Each row of a before or after table is a point. The points were changed in one or more steps. Then noise was added and the rows were shuffled. The steps act on columns, c1 being the first. What was done? A step turns or swaps two columns, mirrors them in a line or flattens them onto one, adds a multiple of one to another, or multiplies or shifts one. Angles are multiples of 10 degrees, from the lower column toward the higher: turns from -170 to 170, lines from 10 to 170 but not 90. Use the fewest steps. Two steps may share a column if one is a turn and the other turns, adds or multiplies; they go together, in the order done. Otherwise the lowest column goes first.

Before (12 x 2):
[[  2.0  -3.1]
 [ -8.1 -10.5]
 [  0.0  -1.2]
 [  4.1   0.5]
 [  2.2  -4.1]
 [  1.0   2.1]
 [ -1.2  -2.6]
 [ -0.4   2.4]
 [  4.2   3.3]
 [ -2.6  -7.6]
 [  2.2  -1.7]
 [ -4.2  -2.5]]
After (12 x 2):
[[ -3.2  -2.6]
 [ -7.2   2.3]
 [ -1.0  -0.3]
 [ -3.2   1.2]
 [-10.2   8.0]
 [ -1.9  -2.2]
 [  2.6  -1.1]
 [ -4.2  -2.0]
 [  2.9  -3.4]
 [  2.1   0.4]
 [ -2.6   3.9]
 [  0.9  -4.2]]
Steps: turn c1 and c2 by -90 degrees

Before:
[[ -2.9   1.2  -2.1   0.9]
 [ -2.2   1.0   0.9  -2.7]
 [ -0.8  -2.4  -3.7  -2.4]
 [  6.5 -12.9   3.9   0.1]
 [ -4.3   1.8   2.2   0.5]
 [ -1.9   1.2   0.5   4.0]
 [  2.5   1.7   0.0   1.4]
 [ -1.0   2.8   0.8  -3.1]
 [  3.4 -11.0   7.7   5.0]
 [  7.0  -8.2   5.7  -0.5]
 [ -1.1   2.0   2.7  -1.6]
 [  0.8   1.7   1.8   0.3]]
After, 12 rows:
[[  1.3   4.0  -2.3  -2.3]
 [  3.2   3.6   1.6   1.8]
 [  2.1   3.1   3.6  -2.1]
 [  4.4   3.7  -0.2  -2.0]
 [ -2.4   3.7   1.3  -0.3]
 [  2.1   3.1  -2.5   0.0]
 [ -0.7   3.8  -0.3  -2.0]
 [  1.0  -0.3  -1.1   4.4]
 [ -3.2  -9.5   2.1  -8.7]
 [ -7.0  -6.4  -2.5  -5.4]
 [ -6.2 -10.9  -1.3  -3.9]
 [  1.0   4.8  -3.2   0.5]]
Steps: multiply c1 by -1; shift c2 by 2.0; turn c3 and c4 by -110 degrees

Before:
[[-1.7  6.0  6.2 -4.9  0.9  0.8]
 [ 0.4  1.3  0.5  4.7 -1.4  5.6]
 [-3.5  3.3  0.9 -3.8  0.1  1.3]
 [-1.7  3.7  8.8  0.1  2.1  2.0]
 [ 1.5 -3.9 -2.0 -0.1 -4.7  6.7]
 [ 0.2  3.0  3.1  2.4 -5.6  3.2]
 [ 0.7  8.5  5.1  1.5  0.8  5.7]
 [ 0.7  5.3  4.3  2.6  2.8  2.7]
 [ 5.2 -3.1 -2.3 -3.2 -4.1  2.3]
 [ 2.4 -1.5 -3.6  3.8 -8.2 -2.8]]
After:
[[ 2.8 -1.9  2.1 -0.3 -8.2  2.7]
 [-4.0 -3.5  3.0  1.3 -2.7 -9.3]
 [ 5.9 -1.5  9.4 -3.4 -3.9  3.4]
 [ 0.1 -1.7  0.9  4.5 -4.9 -2.6]
 [ 5.2 -6.6  3.1  4.1  1.0  6.0]
 [-3.2 -6.2  1.7  2.3 -3.0 -0.7]
 [-2.8 -1.7 -6.1 -4.0  0.0 -3.0]
 [-9.8 -0.2 -0.2  0.7 -0.6 -4.4]
 [-3.8  0.3  2.6  2.4 -0.5 -6.6]
 [-6.4 -2.2 -1.2 -5.1  1.0 -5.4]]
Steps: multiply c1 by 2; turn c1 and c3 by 70 degrees; turn c2 and c5 by -120 degrees; turn c5 and c6 by 110 degrees

Before (9 x 9):
[[ 2.5  2.5  4.2  0.7  4.1  4.1  3.2  6.7  7.1]
 [ 3.4 -2.3 -2.4  2.2 -5.0 -5.6  3.3 -2.1 -1.9]
 [ 4.4  3.6 -2.7 -1.2 -1.7 -1.9 -0.2 -5.7 -2.1]
 [ 0.8  0.8  4.2 -4.3 -0.7 -3.5  1.2 -1.9  2.0]
 [ 4.8  2.1 -0.1 -5.7  1.7 -3.6 -0.5  3.3 -2.4]
 [ 3.2 -1.9 -3.6 -4.3 -6.9 -2.4 -4.4 -2.9 -0.1]
 [-6.6  3.1  0.3  0.3  5.7  3.2  5.1  7.2  5.7]
 [-3.2  7.2 -1.8  3.0 -0.5 -3.0  6.5  6.0  9.2]
 [-2.0  1.3 -2.1  3.8 -3.6 -7.3 -8.3 -1.8 -0.5]]
After (9 x 9):
[[ 3.4  0.4 -6.9  2.5 -3.4 -3.0 -9.9  4.6  9.2]
 [ 0.3  0.9 -0.8 -2.7 -7.5  4.1 -4.0  2.5  6.9]
 [-2.1 -2.5 -7.6 -4.1  5.1 -2.0 -2.6 -3.2 -2.0]
 [ 1.5  3.7 -7.3 -3.7  5.1 -5.5 -0.2  1.5 -2.0]
 [-4.3  0.3 -0.9  0.0  1.7 -3.7 -1.3 -0.9  2.1]
 [ 1.4  2.0 -4.8  6.5 -8.8  3.2 -5.7  1.8  5.6]
 [-4.8 -2.1 -8.6 -2.4  7.2 -2.4  4.3  2.3 -0.2]
 [-6.6 -1.7 -5.1 -3.7 -3.5 -3.5 -1.4  1.4 -2.5]
 [ 4.2 -7.1 -7.0  1.4  3.9 -7.3  4.3  0.8 -0.5]]
Steps: turn c1 and c4 by -100 degrees; turn c2 and c7 by -130 degrees; shift c3 by -5.0; mirror c5 and c8 in the line at 110 degrees

Before (13 x 12):
[[-15.8  -2.6   1.1   1.3  -0.6  -0.5  -1.3  -0.1   0.5  -1.4   2.3  -2.0]
 [ -4.5  -1.8  -6.4   1.0   0.1  -8.5  -2.8   2.5  -9.0   6.1   4.8  -0.7]
 [  0.0   5.1   4.3   1.4  -1.2   0.9  -0.2  -5.8  -9.2  -3.4   0.5   0.3]
 [  0.3   4.0   5.0  -3.8  -0.7  -4.4   0.4  -0.1   1.6   0.0   1.2   1.6]
 [ -8.6  -4.1   5.1   0.8  -1.9  -3.1  -1.5   1.5  -5.5  -0.2   5.3   1.9]
 [  0.5   3.3   3.0  -0.6  -3.4   2.9  -3.8  -6.1   0.4   0.2   2.8   4.5]
 [  1.1  -1.8   4.7  -0.3  -1.6   1.9   4.7   2.7   1.1  18.5   1.0  -0.4]
 [  1.3  -1.3   3.8  -3.7  -0.1   5.2  -3.5   1.4  -1.4  -2.3   1.3   0.1]
 [  2.2  -2.8  -5.3   1.2   1.3   3.1   2.5  -3.8   0.3  -1.2   4.2   5.1]
 [ -4.0   0.2   2.7  -2.8   5.4   3.3  -2.1  -5.2   1.0  -2.3   4.2   3.5]
 [-11.5   3.3   0.9  -3.5  -2.1  -0.7  -0.3  -0.1  -5.1  -2.7   5.1   2.5]
 [  0.9   6.7   4.6   2.8   0.9   3.8  -1.0  -0.9  -0.3  -0.3   3.1   3.9]
 [  1.5   0.5   3.7  -2.1   2.1   2.9  -0.4   0.4   0.4   3.7  -5.3   6.6]]
After:
[[  4.7  -4.3   0.5   1.0   7.0   2.7  -2.7  -9.9   5.0  -3.3  -3.9  -1.5]
 [  5.8   3.4  -0.1 -12.6   0.9   5.8  -3.5  -1.3  -1.4  12.0  -5.2   6.5]
 [  5.1  -3.0   0.2   1.7  -0.9  -1.9  -2.9  -4.0  -1.2   3.7  -5.5  -0.9]
 [  6.5  -0.6  -5.6  -3.4  -1.7   3.1   0.2  -2.5   0.1   5.1  -2.6  -5.8]
 [  0.6  -1.2   3.1   2.6  -4.9   0.8   1.7  -9.8   2.4   1.5  -2.9  -3.3]
 [ -6.6  -3.5   5.6   4.0   5.1   0.5  -1.1  -3.6   2.7   2.2  -1.7  -3.8]
 [  5.7  -6.3   2.8  -3.4  -1.0   6.8  -2.4  -4.8   0.9  -1.7  -4.6  -3.6]
 [  7.8   3.6   4.8  -2.0  -1.5   4.0  -0.3  -7.8   1.4   0.0   4.6  -5.4]
 [-11.5   1.5   2.5   1.3  -0.3  -3.1   2.2  -4.2  -0.9  -2.5  -1.7   1.8]
 [  0.6   0.1   5.5  -5.1   5.7 -12.4   2.8  -1.9   7.2   3.2   5.5   3.6]
 [  5.8  -4.9   1.7  -1.5   2.1   1.6   1.3 -10.0  -2.6   1.8  -3.4  -4.5]
 [ -3.6   3.1   4.1  -0.5   6.2  -6.2   3.4  -1.7   2.8   0.2  -5.7  -1.8]
 [  6.8  -0.2   0.6   4.1   1.2   1.4   3.2  -2.3   1.2   1.4  -3.3  -0.3]]
Steps: shift c1 by 5.0; turn c2 and c7 by -150 degrees; add -1 times c7 to c6; turn c3 and c11 by -100 degrees; turn c10 and c12 by 160 degrees; turn c4 and c10 by -130 degrees; turn c5 and c9 by 140 degrees; shift c8 by -4.0

Before, 8 rows:
[[  0.6   0.4  -5.4  -0.5  -2.1  -1.9  -4.0  -1.1  -2.5   1.1  -0.6  -3.5
   -2.0   1.9  -1.8  -6.5   0.2  -1.6]
 [ -3.8  -6.0  -5.1   1.8   3.5  -5.7  -4.1  -1.2  -0.2  -1.1  -1.9  -1.3
   -1.5   1.9 -14.0   4.9  -3.3  -1.6]
 [  1.5  -6.5   4.0   0.6  -2.3   1.1  -4.0  -0.2   0.0   1.6  -0.3  -0.6
   -0.2   3.0   3.7   1.3  -6.6  -1.2]
 [  1.2   6.7  -3.0   1.3   1.2  -2.0  -2.1  -6.2  -0.7   0.9  -1.8  -0.5
   -2.0   2.2   3.5   3.1  -3.6   0.6]
 [ -2.8  -4.9   5.7   0.9  -1.2  -2.8   5.2   3.8  -4.3  -1.2  -1.9  -5.8
    2.5  -0.2   3.2   3.7  -5.9   1.0]
 [ -6.8  -6.2  -2.7  -1.3   0.9   0.0  -3.2   5.1   0.3   0.0  -2.2  -7.8
   -0.5   1.4   3.4   3.0   9.4  -1.0]
 [ -4.1  -4.2  -5.2  -1.4  -0.4  -4.4   1.0  -2.0  -1.1   1.9  -2.3  -0.3
   -1.4  -1.3   1.8   4.8  11.4  -2.8]
 [  1.1  -6.6   7.8   0.0  -2.9   0.0   1.5   3.5  -7.0  -1.9   1.0   0.3
    0.6   1.5   2.9   4.4  -5.7  11.9]]
After, 8 rows:
[[ -6.9  -6.3  -2.9   2.4   1.2   0.4   5.0  -3.2   0.8  -0.4  -2.4  -8.2
   -1.5   1.3   3.4  -2.2   9.7   0.3]
 [ -3.9  -4.3  -5.7   4.9  -0.4  -3.7  -2.0   1.1  -2.9  -1.6  -2.4  -0.2
   -3.1  -1.5   2.1  -3.3  11.4  -0.9]
 [  0.7   0.7  -5.5  -2.0  -2.2  -1.6  -1.0  -4.2  -5.9  -0.4  -0.7  -3.3
   -2.8   1.9  -1.7   6.1   0.3  -1.0]
 [  1.5  -6.6   7.7   2.2  -3.2   0.2   3.7   1.6 -17.3   6.7   1.0   0.5
    9.4   1.3   3.1  -3.7  -5.9  -3.1]
 [ -2.9  -5.1   5.4   2.0  -1.3  -2.9   3.6   5.2 -10.5  -0.4  -1.7  -6.0
    2.5  -0.6   3.1  -3.1  -5.9   1.6]
 [  1.6  -6.6   4.1  -0.2  -1.9   0.9  -0.2  -4.0   0.2  -1.3   0.1  -0.9
   -1.4   3.1   3.3  -1.7  -6.8  -1.0]
 [ -3.9  -5.9  -5.2   2.6   3.6  -5.9  -1.6  -3.9  -0.5   0.7  -2.1  -1.5
   -2.4   2.0 -13.9  -3.9  -3.4   0.8]
 [  1.2   6.3  -2.7   1.0   0.9  -2.5  -6.3  -2.1  -1.9   1.0  -1.9  -0.5
   -1.4   2.3   3.2  -2.5  -3.7  -1.8]]
Steps: turn c4 and c6 by -20 degrees; turn c4 and c16 by -150 degrees; swap c7 and c8; multiply c9 by 2.5; turn c13 and c18 by -50 degrees; turn c10 and c18 by -130 degrees
